Each row is a point. The window is the flat piece filled in between its corners: a triangle in 3 columns, a solid with four corners in 4, and so on. A path goes straight from each point to the next, and from the last back to the first. After which points does the path pass through the window?
(in the rows, 128 means zero)

Window (4 x 4)
[[ 44 164  78 127]
 [138  84 142 152]
 [136 182 163 121]
 [201 192 148 120]]
Path:
(1): [129 167 129 155]
(2): [ 90 175 164 175]
(3): [115 150 143 109]
(4): [150 125 139  69]
(5): [119 146 150 181]
(6): [114 168 144 200]
(7): [107 141 132 107]
(8): [109 132 105  92]
Through the window after points: 4, 8

Window (6 x 6)
[[118  98 176 106  96 139]
 [214 161 151 125 231 121]
 [ 74 126 135 119 177 167]
 [144 154  99 211 111 155]
 [173 161 122 142  90  97]
 [ 94  84 114 117 144 160]]
Path:
(1): [133 124 123 127 133 181]
(2): [121 142 127  94 161 169]
(3): [102 106 162 145 187 113]
(4): [161 146 153 169 141  73]
(5): [222 195 129 112 117 153]
(6): [149 139 153  71 159 158]
(7): [107  99 170 130 203 100]
(8): [158 129 148 167 139 104]
(9): [159 174 120 128 126 169]
(10): [180 149 120 134 129 161]
(11): [138 125 145 185 129  77]
(12): [ 99 104 130 157 173  85]
Through the window after points: 12

Window (9 x 9)
[[198  85  76  94 143 115 135 182 121]
 [150 128 171 146 146 207  77 207 171]
 [142 138 123 186 100  82 169 170 185]
 [ 88  94 143 174 153 171 134  62 133]
 [112 173 153  59  46 108 117 108 170]
 [119  81  99 175  79  49 137 127 137]
 [134 104 169  94 162 100 143  75 120]
 [198 141 151 167 141 158  91  97 149]
 [147  63 150 139  22 152 142 135 187]]
Path:
(1): [182 107 165 145  73 178 139 162  86]
(2): [154 112 126 126 153 155 110 134 178]
(3): [144  91 112 151 114  98 117 110 177]
(4): [131 115 134 158  96 104 131 120 124]
(5): [142 101 140 131  91 135 141 158 137]
(6): [135  85 133 128 112 134 123 148 185]
(7): [136 126 155 153 118 138 107  88 182]
(8): [152 143 169 175 113 152 122 112 112]
Through the window after points: 3

Window (11 x 11)
[[179 114 144 173 179 113 104  89 105 174 121]
 [ 95 160  59 156 186 104 215  84  64 111  86]
 [123  84  88 121  87 153 102 114  66 167  97]
 [153 118 129 204 147  69  38 188 135 105 116]
 [103 126  85  42 144  76  81 111 168 107 191]
 [103 102 159 208 135 179  10 151 106  87 109]
 [143 143 204 140  63 142 209 116 157 126 126]
 [ 36 124 122 108 130  87 169 100 105 140 110]
 [127  50 142 119  93 104  78 112 123  84 164]
 [175 117 173 103 121  95  96 132  52  88 116]
 [ 93 109 139 120 185 136 197 144 167 125 120]]
Path:
(1): [114 122 132 158 134 124  70 155 105 115 151]
(2): [128 134 134 154 126 131 157 120  96 147 144]
(3): [124 130 148 133 143 101 150 104 140 113  77]
(4): [121  98 122 125 149 114 102  84 162 105  59]
(5): [107 119 110 155 130 124 144 143 103 163 200]
(6): [ 98 130 148 153 136 128 133 141  91 150 181]
(7): [127 101 127 155 120 130 109 114 159 102  58]
(8): [130  85 106 122 129 109 117  65 143  71  76]
(9): [ 96 130 124 151 142 107 142 161  58 144 192]
(10): [124 108 152 133 129 109 113 144 116 131 159]
(11): [130 101 172 118 113 111  83 100 169 112  55]
(12): [129 100 127 138 136 108  68 118 151  98  99]
Through the window after points: 8, 12

Window (14 x 14)
[[ 97 149 116 198 144  97  79 109 118 126 184 139  61 155]
 [181 129 146 104 127  87 166 100 175 159 131  83 128  83]
 [118 125 168 198 140 100 100 218  74  88 143 182 124 141]
 [ 90  94 104  44  84 102 197  83 148 130  29 110 104 102]
 [103 184 148 167 176 142 100 157  63  99 194 102 102 128]
 [133 132 121 176 136 189  74 218  89 156 179 177  94 151]
 [140 162  80 130 124 101  78 176  86 137 195 175 150 134]
 [113 119 171  98 139 137  84 132 149 148 170 158 173 118]
 [137 111 104 112 193 117 198  55 129  89  92 134  76 163]
 [131 166 125 158 153 134  88 139 133 180 110 125 182 136]
 [149 103  95 139  81 134 149  42 105  55 102 109  90 139]
 [135 139 140 124 113 120 144  82  98 192 134 167 147  75]
 [163 129 138 149 151  93  41 114  34  94 150 125  46 158]
 [100  44 100 119 136 115 188 104 108 147 107  98 141 147]]
Path:
(1): [136 133 149 113  75 135 196  85  93 123 107 109 102 206]
(2): [139  99  80 147 162 117 112  74 124  70 120 136  97  93]
(3): [120 125 116 163 152 116  95 123 113 123 152 135 104 115]
(4): [107 167 133 144 106 111 145 121  86 124 161 119  99 202]
(5): [153 156 151 110  99 114 144 104  97 147 137 137 110 205]
(6): [122  65  90 147 171 110 105 112 131 111  92 143 117  62]
(7): [113 107 111 133 152 116 121 115 112 114 109 131 123 101]
(8): [124 134 139 117 100 128 147 108  93 139 136 146 109 166]
Through the window after points: 1, 3

Window (14 x 14)
[[147 226 152 183 138 129  83  55  93 146 138  50 105 180]
 [133  65 142 128 102 121 107 139 158 114 120 169 222 128]
 [183  61 151  62  91  65 143  85 140 154  73 142 141 116]
 [171 121 145  85 167 108 164  98  62  74 103 175 179 110]
 [111 136  80 186 141  56 108 188 136 106 125 191 161 146]
 [126  85 161  96  91 103 131 147 114 117 158 166 123 105]
 [ 91 114  76  93 109  96 130 107 152 132 154 172 172 153]
 [ 56 123 107 198 132  97 193 180 203 127 135 175 169 142]
 [137 198 147 157 185 167  54  66 147 192 125 131  83 160]
 [150 147 147 173 121 131  98  16  81  94 103 148  88 152]
 [ 26 172 106 159  93  78 125 190 202 116 104 194 194  96]
 [103 129 104 152 107 139 129 134  85 169  93 157 152 138]
 [203 208 167 157  93 137 104  35 114 192 146 151 109 167]
 [214  94  90  86 107 144 146 107 104  70 102 144 139  83]]
Path:
(1): [167 141 138 108 110 129 121 100 113 106  91 156 137 176]
(2): [157 152 139 103 126 153 107 121 132 117 105 154 124 186]
(3): [155 148 114 158 134 116 113  79 115 137 130 126 130  99]
(4): [127 124 105 144 123  96 128  95 127 142 131 149 169 101]
(5): [149 133 139 107 108 141 131 122 140 102  67 169 116 195]
(6): [137 144 150 102  95 138 122 125 137 106  43 181 123 178]
(7): [154  82 122 141 124  72 130  61 109 160 152 123 152  90]
(8): [118 124 109 170 138  93 124  96 125 156 155 151 149  62]
(9): [143 151 165  90  82 125 136 142 127 104 103 169 110 200]
(10): [ 93 136 133 152 116 121 162 157 167 116 113 161 144 166]
(11): [103 118 109 172 137  91 145 126 164 149 141 164 159 109]
(12): [161 104 135 160 114  92 140  74  97 146 188 127 145  41]
(13): [151 152 146  93  97 135 111 124 138 123  84 179 121 197]
(14): [126 126 135 101 121 134 123 136 114  86  68 171 126 193]
(15): [139 135 114 138 127 111 132  90 104 138 136 147 160 109]
(16): [159 127 109 175 134 116 128  74 103 160 166 132 129  71]
Through the window after points: 2, 6, 10, 12, 14

Window (14 x 14)
[[135  70  92 105 164 153  64 160 120 161 118 125 188 142]
 [146 109  55 119 212  65 129 115  35 139 102 145 166 111]
 [ 99 109 128 109 108 128 105 189  92  94  89 122 169  95]
 [ 82 150 135  92 174 132 123  33 126 132 109 171 107 131]
 [137 114  40 128 161 173 169 134 207 108 159 131 141 176]
 [ 89 117  75  16 132 115  98 113 171 186 169 157  86 112]
 [ 57  76  90 131  35 107 118 155 134 160 133 172 142 113]
 [111  67  94 118 175 150 158 199  39 223 164 153 121 121]
 [101 110 106  96 186  85  93 156 157 177 131  83 123 118]
 [137 151 176 133 175 100 158  96 174  96 201  81 193  95]
 [169  97 156 119 110 167 171  66 127 107  51 174 131 129]
 [137 223 169 100 155 150 189 101 143 152  93 102 197 136]
 [134 125 136 140 112  92  99 149 129 126 158 176 116 112]
 [171 129  72 153  99 162 152 131  93 140 182  91  88 132]]
Path:
(1): [103 150  93 134 169 155 123 137 116 153 104 176 147  37]
(2): [124  98 136  94 134  96 129 122  81 153 128 123 145 156]
(3): [112 112 117  96 167  93 115 142 137 154 138 106 129 142]
(4): [113 129  94 113 169 126 108 130 150 170 123 111 144  80]
(5): [117 132  72 118 153 170 109 118 128 158 105 157 137  72]
(6): [125  88 161  85 140  83 153 116 105 139 154 127 131 197]
(7): [116 113 146 107 144  98 139 131 128 122 152 123 156 162]
(8): [134 130 125 125 158 136 146 114 141 145 143 116 154  84]
Through the window after points: 3, 5, 7

Window (14 x 14)
[[ 61 121 139  88 186  69 134 127  98 114 133 147  71  97]
 [145 124 149 104  94 159 105 109  61  83  24 128 139 147]
 [176 173 169 106 178 168 108  82  71 150 116  59 130 161]
 [118 136 171 126 174  71  71 150 151  71 148 176 133 158]
 [145 127  93 136  61 114 134 135 167 193 133 147  65  92]
 [ 75  67 138 180  99 129  81 143 119 121  79 132 136  76]
 [126 172  95 136 112 109  67 167 159 107 128 125  58 160]
 [108 160 169 142 127 102  94 101 115 141  39 133 154 116]
 [ 94 126  90 121 148 153 134 118 139 133  93 194  80  91]
 [151 152 116 161  95 144 153 150 129  91 147 106 100 113]
 [ 96 124 131 107  92 135 128 115 146  94 132 116 143 109]
 [106 153 154 125 125 151 113 147 145 174 130 129   7  84]
 [173 147 119 119 133 176 136 174 153 148 100  93 112 127]
 [103 144 145 166 114 172  98 211 117 160 155 121 139 120]]
Path:
(1): [128 153 118 112 146 149  88 145 110 127 120 127 134  73]
(2): [135 148 123  72 133 122  93 138 110  97 104 141  83  68]
(3): [ 88 115 146 170 126 107 137 102 140 135 100 129 103 168]
(4): [120 129 136 139 130 151 140 136 155 160  74 103 120 170]
(5): [121 159 151 130 121 125  84 146 106 129 116 141 103  71]
(6): [172 155 118 115 135 144 116 149 120 111 113 116 120  82]
(7): [ 86 116 138 164 101 155 135 160 168 159 106 110  86 186]
(8): [110 131 156 139 127 147 154 122 119 125 101  99 106 205]
(9): [137 143 128 115 132 127  84 135 117 131 110 136 100  78]
(10): [120 151 133 124 119 133  86 127 116 117 105 134 115  93]
(11): [110 106 146 171 108 126 178 148 121 128 119 125  94 180]
(12): [ 80 128 160 143 139 140 142 120 127 114  66 126 126 170]
(13): [138 145 131 118 127 131  83 138 105 114 103 120 109 110]
(14): [137 140 128 120 107 118  92 138 149 110 134 136  99  38]
(15): [102 129 125 152 108 122 124 150 132 134  96 139 106 148]
(16): [100 124 167 140 124 124 118 118 130 164  92 134  87 173]
Through the window after points: 4, 6, 8

Window (14 x 14)
[[118  41 229 144 110 110  86 116 126  82 108 154 132 175]
 [122  41 126  91 114 189 163 162 102  95 168 156 123 177]
 [162  99 110 140  95  69 140 196  90 179 107 138 108  88]
 [152 101  75 151 147 149 124 193  98 101 249  96 121 112]
 [ 82 165 128 118 137 174 112 129 116  95  86 120 157 125]
 [117 142  89 101 127 157 105 124 175 178  59 160 170  85]
 [171 146  74  99  50 182 165 115 168 154 184  74 149 154]
 [ 83  72 172 146 124 188 131  76 172 147  58  49 163  86]
 [142  72 129 116 162 216 176 105 153 135 121 119  63  96]
 [ 76  97 144 173  34 128 103 126  91 100 142 161 138 141]
 [ 93  80  72 116  99 110  85 110 126 114  87  86 127 117]
 [141  72 165 195  90 143 176 172 172  91 142 114 121 145]
 [ 63  83 157  78  99  96 112 141 138 121 171 148 102 136]
 [ 51 110  82 141 175 138 149  75  86 110 132 131 141 107]]
Path:
(1): [128 111 129 103  89 134 165  94 105  91 144 109 119  38]
(2): [136 111 123 114  84 130 167 108 157  59 125 146 149  52]
(3): [ 71  85 139 130 137 173 107 132 110 174 100 119 113 189]
(4): [110 101 129 146 135 167 104 171 130 188 122 119  90 191]
(5): [119 105 107 111 111 151 137 112 126 112 127 128 146  83]
(6): [146  87 107  99 103 168 159 101 115  98 118 145 184  59]
(7): [108 115 122 159 137 175 130 147 132 133 116 105  97 159]
(8): [ 91  90 101 178 155 135 124 161 112 181 136 135  92 167]
(9): [152  89 145 105  73 129 129 141 121  83 152 121 148 103]
(10): [108  77 139 108  92 103 157 109 104  60 139 146 148  76]
(11): [ 89 111 108 158  94 152  75 157 134 190 115 115 103 174]
(12): [ 85  96 130 141 134 169 127 134 144 173  96 125  95 153]
(13): [130  79 141  97  99 140 143 106 128  78 115 135 142 101]
(14): [142  95 127 131  97 123 138 149 124 107 121 123 140  82]
(15): [113 110 107 147 108 137 132 151 132 185 131 134 112 171]
(16): [ 95  93 104 134 124 143 108 160 147 154 111 122 136 159]
Through the window after points: 8, 10, 14

Window (14 x 14)
[[155 134  62 105 112 138  94 201 163  69 146 171  94  67]
 [141  63 155 118 126 234 119 131 172 148 142 162 109  68]
 [ 62 148 127 142 125 105 144 116 193 105  56  94  80 120]
 [128 170 199 126 165 122 132  99 146 112 106 134 141  79]
 [136 146 126 101  79  92 150 170 141 138  79 138 138 180]
 [ 73  90 171  99 187 126 143 107 145  74  88 151 119 172]
 [211 174 145 137 144 165 106 100 165 141 153 122  68 178]
 [124  70 118 138 162 104  90 138 128 169 104 116 173  95]
 [ 72  88 159 171 132 191 202 110 116 112 175 113 126 111]
 [114 123 144 202  55 167 136  57 115 154 139 105 147 103]
 [148  82 214 110 120 115 127 109 134 125  94 102 106 124]
 [108 136  80  78 116 147 135  77  26 164  86  87 103 106]
 [170 133 140 102 103 215  97 152  90 104 145  76 100 176]
 [ 39 126  94 202  57 135 110 178 119 142 170 141 112  87]]
Path:
(1): [111 120 120 179 123 163 128 147  76 146 118 155  90 107]
(2): [123 144 135 171 110 170 125 142 113 100  69 125  84 122]
(3): [107 112 131  83 121  98 126 104 184 172 181 102 145 100]
(4): [ 80 124 157  80 120 165 113 102 129 126 154 110 124 117]
(5): [149 133 135 155 102 143 151 137 134 115 105 126  93 137]
(6): [143 156 171 199 141 174 132 116  96 115 103 155  95 140]
(7): [ 86  84 137  74  94 134 134 101 147 149 142  60 148 125]
(8): [ 77 121 124 127  63 135 102 151 175 110 173  84 144 122]
Through the window after points: 8

Window (14 x 14)
[[ 97 226 121 172  96 166 191 176 103 127 152 103 161 131]
 [160  75 163  76 192 107 175 144 172 134 114 178 111 121]
 [118 106 140  87 128  38 187 149 168 115 118 152  86 181]
 [164 106 134 119 128 126 218  90 154  97 158 158 115 184]
 [230 166 141  97 206  98 130  98  42 139  79 107 128 149]
 [177  58 223 131 129  64 152 110 132  77 166 136 122 147]
 [137 206 106  96  84 118 167 121 151 159 163 115 179 106]
 [115 138 136 145 150 104 174  69 151 175  98 125 132 112]
 [135 142  90  69 176 112 128 107 114  81  61 102 151 121]
 [128  65 176 104 100  88 165 129 100 111 128 216 151 180]
 [193  95 162 145 142  79 136 128 197 102 109 179 137 190]
 [ 76 172  57 138 111 127  95 135 118 149 204 145 131 111]
 [ 96 226 139 128  58 183  86  98 113 153 172 139  92  92]
 [177  24 126 103 115  95 168 147 155 137  92 137 107 165]]
Path:
(1): [118 164 151 115 128 132 140 119 137 148 144 104 184 166]
(2): [134 119 146  93 124 136 128 114 154 172 142 109 151 193]
(3): [119 141 105 147 111  74 155 138  97  82 167 193 117  79]
(4): [161 122 132 135 124  94 154 127 152 112 122 159 125 114]
(5): [135 129 153 106 146 118 149 126 136 123 137 133 137 162]
(6): [126 128 136 106 153 116 154 121 143 134 133 131 149 163]
(7): [182 113 115 145 126  64 180 129 128 112  87 149 117 105]
(8): [141 173 102 121 108 112 168 132 126 133 143 140 130 107]
Through the window after points: 2, 4, 8

Window (14 x 14)
[[ 86 129  68 145  85  78 131 116 175 107  85 129 147 110]
 [124 131 114 132 136 149 143 118 152  94 211 139 160 106]
 [ 58 137 178 159 117 111 134 101 117 171  76 123 110 117]
 [136 132 176 151 106 118 119  75 138 109  26 120 155 135]
 [139 152 112 133 146 196 154 169 213 158 203 162  65 185]
 [135 173  66 114 183 139 101 184 181 123 223  85 107 166]
 [123 191  76  47 121 106 150 146 172 124 197 132 170 153]
 [154 170  91 111 147 114 111 226 165 123 214 177 130 141]
 [ 52  98 166 144 106 136  97 110 168 137  54 128 194 140]
 [ 82 126 132 134 126  86 131  97 133  71 145 157 155 193]
 [121  72 168  97 115 175  73  96 144 145 159 158  54 158]
 [116 128  67  80 182 153 151 158 129 101 159 160 133 149]
 [114 139 125 137 151 190  61  60 133 154 163 204 101 167]
 [ 55 155 157 138  71 159 101 105 123  78  67 133 131 130]]
Path:
(1): [143 112  77 149  83 151 134 163 114 144 194 124 143 174]
(2): [104 160 119  96 166 137 124 121 173 102 146 160 104 138]
(3): [ 49 170 187  94 143 121  97 117 185  93 104 124  90 124]
(4): [137 109  31 173  78 130 144 128 113 134 129 145 178 146]
(5): [ 97  66  88 140  89 161 120 137 138 173 161 139 180 191]
(6): [ 92 189 174 120 166 124 113 120 191  87  98 136 100 112]
(7): [ 90 149 135 106 141 143 114 109 175 109 141 152 119 126]
(8): [115 135 116 134 114 162 110 134 139 145 130 139 131 149]
(9): [104 134 104 131 119 149 129 144 150 132 160 128 127 160]
(10): [ 94 153 117 111 150 140 108 140 184 119 155 161 110 135]
(11): [124 133 142 108 172 121 126 126 192  89 177 175 118 109]
(12): [103 141  84 157  74 178 141 124 101 138 177  95 175 153]
(13): [133  95  78 139  81 125 121 137 105 144 109  78 165 176]
(14): [ 73 154 161 122 149 138 124  92 177  94 127 174 122 128]
(15): [ 51 177 122  88 185 100 113 111 200 116 123 210 146 106]
(16): [146 126 121 130  78 145 140 148 112 142 166  84 128 172]
Through the window after points: 3, 5, 11, 15

Window (14 x 14)
[[117 138 121 121 190 122  91 140  27 141 134 157  78 128]
 [167 107  91 133 185 152 154 187 197  81 111  72 126 127]
 [ 78  80 111 107  79 148 168  88 109 118 140 174 155 129]
 [ 67 107 116 131 130 219 135 100  72  53 180 150 104 152]
 [132  99 138 128 165 152  73 179 156  85 118 123 164 123]
 [120 117 147 158 197  67 107 171 134  91 156 193 105  82]
 [123 179 189 144 136 160 127 122 139 117  62  98 165 218]
 [135 141 157  85 180 182 149  88 108 117 200 191  96 174]
 [204 157  92 116  61 102  92  95 121  75 162 111 160 156]
 [136 188 100 105 119 103 111  93 127 100 118 225 152 140]
 [ 85 159 147  81  62 121 162  97 209 113 168 126 129  87]
 [143 106 171 106 182 126 104  68 156 114  96  89 132 140]
 [169 181 110 176  77 132  89 145 142 130 158 151  65  94]
 [160 101 136 137 135 178 145 166  95  86 131  85  83  51]]
Path:
(1): [113 141 125 161 150 159 140 114 147 113 149 136 167 101]
(2): [113 107 132  58  88 112 122 128 100  74 150 172  49 148]
(3): [126  97 146 119  79 145 117 146 107  42 158 200  49 185]
(4): [104 144 109 140 176 158 128 106 116 114 153 114 161  90]
(5): [158 149 123 148 133 141 125 113 135 113 153 130 140 105]
(6): [123 129 136 110 110 144 129 136 158  87 125 139 113 131]
(7): [136 119 137  89  97 125 126 116 123  94 134 163  68 139]
(8): [119 146 124 135 155 164 150  93 110 121 166 143 158 144]
Through the window after points: 1, 3

Window (14 x 14)
[[198 137 120  93  87  97 151  40 147  43 128 118 156  99]
 [194 119 120 164  85 145  85  86 104  92 158 100 141 137]
 [214 160 103 102  72 122 170  70 137  15 171 165  92 171]
 [165 123 157 147 144 145 125 110 120  94 159  73 109  42]
 [100 134  86 220 155 133  98  89 100  71 137 135 124 117]
 [107 117 153 102 115 154  97 119 153 191 148 154 128  95]
 [185 170  99 215 116 163 122  82 150 143 105 115 107 172]
 [ 94 117 137 142 132 153  65 109 201 165 159  74 100 134]
 [145 100 205  94  94  48 180 118 170 165 199 157 169 122]
 [207  85 152 123  71 123 190 164 198  53 108 175 207 173]
 [144  71 144  31 136  42 127 169 181 180 168 144 135 104]
 [ 58  93 107 102 118 122 143 164 132 170 139  89 135 128]
 [151 160 169 142 122 106 114 102 100  68 113 125 127 145]
 [ 98 174 106 152 132 124  99 162 137 125 159 106 166 101]]
Path:
(1): [173 148 127 140 130 133 134  89 140  88 151 119 145 142]
(2): [142 112 127 135  86 103 137 139 156  90 135 127 133 117]
(3): [117 140 122 149  95 110 116 111 137 120 131 127 101  97]
(4): [146 121 140 138 171 138 128 117 154 108 150 132 173 159]
(5): [147 126 138 101 170 113 152 128 135 144 150 136 185 133]
(6): [112 104 117 113  39  76  82 174 190 117 158 112  85  89]
(7): [130 119 137 158  62 105 123 147 157 101 132 121 115  93]
(8): [166 132 135 117 142 128 125  88 121 122 179 117 159 140]
(9): [192 133 103  70 152 141 149  90 139  57 191 138 171 148]
(10): [162 136 136 139  68 107 144 103 142  89 143 139 100 143]
(11): [116 112 141 175  65  88  96 130 160 150  80 120 108  91]
(12): [170 127 127  97 166 146 145  97 132  79 194 115 189 135]
Through the window after points: 5, 7, 9

Window (14 x 14)
[[ 94 102 130  62 142 124 134 116  85 129  92 147 162 131]
 [139  87 131 182  70 142 191 185  88 145 146 156 141  50]
 [210 150 113  83  61 131 140  86 232  27  80  97 142  99]
 [102 149 114 118 101 151 128 140 187 216 158  75 180 173]
 [ 61 164 121 133 162 150 128 140 131 108 160 163 115 146]
 [121  92  66 135 142 168 159  95 144 142 174 131 110 144]
 [ 93 153 145 140 137  87 161 134  94 211 106 126 114  87]
 [157 149 109 100  56 236 152 110 197 189 123  91 102  88]
 [100 126 130 138  99 102 173 194 101 101 128 175  72 163]
 [127 146  53  59 155  97 128 146  97 158  92 191 156 137]
 [168 179 146  91 124 143 140 110 116 112 116 107 156 155]
 [152 121 220 184  33 101 133 105  92 177 146 165 101  31]
 [201  96 137  78 103 124 168 175 167  92 140 137 130  81]
 [147 101 139 130 139 128  92 160  88 122 101 127 134 117]]
Path:
(1): [121 135 120  87 104 149 125 123 124  80 181 117  72 107]
(2): [112  74  86 128  88  79 131 160  41 135 169 114 122  94]
(3): [137 174 178 120 130 137 161 127 171 119  87 187 120 142]
(4): [131  90 193 143 116 143 139 138 187 113 121 177 121 124]
(5): [137 162  75  92 116 124 154 150  90 135 149 110 125  96]
(6): [104 118  99 127 112 113 125 140 106 184 148  98 134 136]
(7): [142 199 193 104 118 169 190 144 227 151  83 170 161 119]
(8): [165 135 147 127 138 172 158 124 156 150 104 139 113 131]
(9): [128 137  81  87  35 119 133 130 176  94 142  93 143 103]
(10): [133 139  72  96  95 130 132 128  90 141 154 124 123 108]
(11): [147 134 156 124  96 152 158 136 200 132  99 118 126 123]
(12): [190 159 168 133 160 137 201  98 163 137 127 188 153 130]
(13): [103 102 108 113  63 128 110 154 127 148 132  99 116  94]
(14): [157 120  60  67  51  92 115 124 105  90 138  98  93  98]
(15): [120 124 156 110 141 149 153 122 146 134  94 146 169 127]
(16): [123 142 151 160 112 133 152 133 128 179 102 162 155 119]
Through the window after points: 4, 6, 8, 10, 14, 16

Window (14 x 14)
[[162 139 205 124 104  71 114  99 121 144  69 127 102 132]
 [128 130 148 177  95  96 152 145 238  89 122 108  63 134]
 [132  84 207 121 174  97 154 136 142 149 112 127  89 173]
 [124 143  95 222 113 129 131  86 102 152 131 137  94 142]
 [111 147 189 159 196  76 109  73 164 180  73 110 121 137]
 [145 119 162  68 159 178  33 179 170  41  98 225 118  88]
 [175 126  56  41 140 163  66 113 157  66 168 191 109  62]
 [ 56 161 106 139  80 131 151  54 140 145 134 154  97 147]
 [133 160  96 125  92 150 122 124 154 103 197 186 181  86]
 [ 73 149 101 193 106  69 157  54 110  72 173 132 114 125]
 [130 112 155  66 131 172  22 160 152  85 147 117 121  91]
 [194 139 190  65 165 207  79 135 186  37 109 136 120 129]
 [ 84 108  84 166 102 124 175  74 116 124  99 123 148  85]
 [ 90 193  87 148 127  92 164 131 110 125 113 114 114 137]]
Path:
(1): [142 134 119 110 121 146 138 114 141 109 133 153  83  71]
(2): [116 156 153 139 151 147 127 134 149 105 137 145  97  98]
(3): [144 131 124 127 120 114 111  99 145 112  98 123 124 161]
(4): [142 125 118 107 128 123 109 113 159 115 110 140 139 137]
(5): [109 182 171 151 130 113 111 108 111 100 156 170  55  32]
(6): [122 132 194 122 167 136 146 128 161 134 140 132  71  90]
(7): [130 101 109 130  99 110  91 128 152  84  98 135 143 165]
(8): [124 121 129 119 124 126  84 124 155 110 116 136 149 146]
(9): [135 157 141 140 136 148 134 108 131 107 154 165  84  65]
(10): [102 158 170 134 125 121 134  92 135  80 144 149  70  72]
(11): [119 121 107 138 117 115  94 114 141 104 135 129 143 147]
(12): [132 125  79 115 134 128  61 105 164  77 141 161 152 140]
Through the window after points: 2, 4, 6, 8, 10, 12
